Each point is reached from the start by the listed moves, each made once or not at all, plus a little noise. Is the number of moves made odd or even? Then give how often each move was made.
(in the rows, 128 means zero)

Moves:
(1): [114 139 119 151  70 170]
(2): [124 117 124 120  63 144]
(3): [123 130 126 112 114 139]
Start: [123 122 121 135 129 128]
Points:
[103 121 109 151   7 186] => even (1, 1, 0)
[104 135 109 141  58 182] => even (1, 0, 1)

Moves:
(1): [172 137 170 153 121 136 133 114]
(2): [ 97 104 159 100 133 146 128 148]
(3): [107 137 128 119 176 140  74 137]
(4): [114 166 180 129 146 133 120 135]
(5): [146 129  78 125 116 141 141 113]
(6): [ 81  87 143 125 157 145 149 136]
Start: [114 126 121 108  98  92  91 116]
Points:
[ 65 150 155  68 157 141  46 135] => even (0, 1, 1, 1, 1, 0)
[ 34 132 189  99 193 124  52 142] => odd (0, 0, 1, 1, 0, 1)
[ 57  80 210  94 174 146  63 138] => even (1, 1, 1, 0, 0, 1)

Moves:
(1): [ 78 151 146 129  96 137 116  95 131]
(2): [109 134 117 148 137 160 125 136 116]
(3): [129 128 131 134 113 113 133 159 107]
(4): [134 138 128 159 135 114 126 160 122]
(5): [101 122 115  89 112 129 148 123 174]
(6): [136 143 146 113 137 140 147 116 153]
(7): [133 121 143 139 130 140 135 128 138]
(8): [125 117 104 150 110 103 153 137 121]
(9): [153 122 112 113  96 129 133 150 127]
Start: [121 131 140 120 106 144 118 126 127]
Points:
[131 134 111 140  63 153 169 187 109] => odd (0, 1, 1, 0, 0, 1, 0, 1, 1)
[ 84 149 140 115  31 146 177 132 196] => odd (1, 0, 0, 1, 1, 1, 1, 1, 1)
[ 52 161 148 148  68 171 108 131  96] => odd (1, 1, 1, 0, 0, 0, 0, 0, 0)
[ 49 131 109 123   7 160 166 158 142] => odd (1, 1, 1, 0, 1, 0, 1, 1, 1)
[ 79 157 130 139  23 158 154 149 115] => even (1, 1, 1, 0, 0, 1, 0, 1, 1)
[ 69 154 156 119  77 154 104  87 131] => odd (1, 0, 0, 0, 0, 0, 0, 0, 0)

Moves:
(1): [144 145 119 140 124 129 129 160 111 147 158 152 116]
(2): [122 110 158 131 146 122  94 130  92 117 142 120 117]
(3): [155 112 141  92 124 126  97 128 120 120 149 120 137]
(4): [109 135 113 135 117 128 111 129 135 148 145 126 120]
(5): [105 153 150 102 121 146 150 135 113 127 123 159 119]
(6): [145 116 119 140 139 143 131 127 133 123 115 119 139]
(7): [139 151 131 121 144 136 107 123 124 110 125 138 114]
(8): [122 103 105 148 132 118 155 115 121 117 138 138 136]
(9): [119 124 117 133 144 110 127 117 149 126 128 163 114]
(10): [142 106 113  95 122 132 153 122 126 138 155 136 108]
(11): [131 127 122 109 132 126 134 131 132 133 148 131 126]
(12): [123 125 121 121 138 124 121 145 115 145 116 138 118]
Start: [146 131 119 136 123 123 127 119 134 115 140 131 128]
Points:
[159  68  84 107 145  87  92 140  80 151 249 198  71] => even (1, 1, 1, 1, 0, 0, 0, 1, 1, 1, 0, 1)
[123 135 154 128 152 132 124 110  73  75 156 174 102] => even (0, 1, 0, 0, 1, 0, 1, 1, 0, 0, 0, 0)
[176 126 121 103 157 127  90 158  62 131 194 173  64] => odd (1, 1, 0, 0, 0, 0, 1, 0, 0, 1, 0, 1)

Moves:
(1): [122 147 122 129 114 134 113 133 123 129 117 116 130 122 126 123 137 118
 135 137 136 127 135]
(2): [119 121 116 124 113 131 134 129 138 133 129 112 127 121 120 122 130 130
 139 128 127 146 122]
(3): [124 122 127 103 130 144 124 134 132 126 131 146 127 117 113 129 148 126
 125 136 121 137 127]
(4): [126 112 116 167 127 112 122 124 119 147 129 105 110 147 152 134 140 134
 131 151 147 119 130]
(5): [126 115 111 123 119 118 129 109 121 119 131 125 128 119 113 112 123 129
 122 127 128 140 126]
(6): [125 104 120 115 153 111 137 138 134 121 137 137 130  99 124 141 134 145
 136 151 130 129 130]
(7): [140 137 154 135 124 134 126 113 131 115 127 119 131 148 144 128 133 112
 128 146 141 139 126]
(8): [127 140 133 146 115 126 130 107 124 123 138 129 143 123 109 125 131 134
 126 119 121 127 117]
(9): [134 157 125 120 152 142 135 129 129 123 126 128 140 130 119 133 113 134
 126 142 116 127  98]
(10): [121 145 136 106 148 106 137 135 131 139 132 149 122 134 117 140 132 126
 119 138 114 130 140]
(11): [128 137 128 132 127 130  99 120 114 122 122 137 140 133 141 124 131 117
 136 138 133 139 101]
(12): [126 115 114 142 112 149 121 128 139 111 114 102 123 142 130 131 116 147
 147 138 100 130 143]
(13): [122 119 114 125 125 132 125 130 142 122 138 120 118 141 119 122 116 131
 131 126 124 119 116]
(14): [128 123 135  96 113 117 130 119 119 135 135 139 127 126 147 120 145 113
 135 137 104 131 147]
(15): [134 133 124 136  98 143 120 127 126 135 155 131 117 130 112 128 144 125
 143 130 133 142 150]
(16): [128 112 122 127 146 125 135 141 133 125 130 146 133 132 114 164 129 126
 116 138 130 126 136]
(17): [125 119 117 132 110 133 129 109 134 130 124 119 118 141 111 128 128 140
 144 121 141 121 137]
(18): [116 132 130 152 124 130 123 102 136 139 125 107 137 129 136 138 131 135
 135 124 152 131 152]
(19): [124 124 125 150 136 146 151 125 136 100 111 116 123 107 131 129 110 106
 122 122 109 145 122]
(20): [146 116 122 142 134 135 132 135 137 118 130 134 127 127 124 133 134 126
 121 111 127 123 126]
Start: [122 128 145 113 142 143 107 130 133 136 138 102 128 120 125 125 105 167
 135 139 133 142 130]
Points:
[ 96 160 114 185 133 166  85  74 140 107  91   7 130 149 147 129  96 142
 165 220 128 210 116] => odd (1, 1, 0, 1, 1, 0, 1, 0, 1, 1, 1, 1, 0, 0, 0, 0, 0, 1, 1, 0)
[ 92  95 117  78 129 171 144 125 174  97 141 108 122 110  73 153 108 152
 143 167  33 181 147] => odd (0, 1, 1, 0, 0, 0, 0, 1, 0, 1, 0, 1, 1, 1, 0, 1, 0, 0, 1, 0)
[ 92  94 101 161 115 167  99  92 166 102 149  37  87 118 103 148 132 166
 173 228 129 193 190] => even (1, 0, 1, 1, 1, 1, 1, 0, 0, 1, 0, 1, 1, 0, 1, 0, 0, 1, 1, 0)
[140 123 147 165  97 179  80 101 119  98 152 113 134 123 129 153 179  95
 145 194 128 189 140] => odd (1, 0, 1, 1, 0, 0, 1, 1, 0, 0, 1, 0, 0, 1, 1, 1, 0, 0, 1, 1)
[105  61 104  79 131 127 117 149 154 158 174 118  93 120 102 185 175 186
 175 233  87 179 203] => odd (0, 1, 1, 1, 0, 1, 0, 0, 0, 1, 0, 1, 0, 1, 1, 1, 0, 0, 0, 0)
[109 125 111 164 107 141 103  51 131 136 140  44 138 145 129 120 109 195
 165 180 106 154 143] => odd (0, 0, 0, 1, 1, 0, 0, 1, 1, 0, 0, 1, 0, 1, 0, 0, 0, 1, 0, 0)
[ 88  86  68 106 113 157  89  75 155 133 137  39 107 122 107 132 127 210
 195 222 125 146 165] => odd (1, 0, 1, 1, 1, 1, 0, 0, 1, 0, 0, 1, 1, 1, 0, 0, 1, 1, 0, 0)
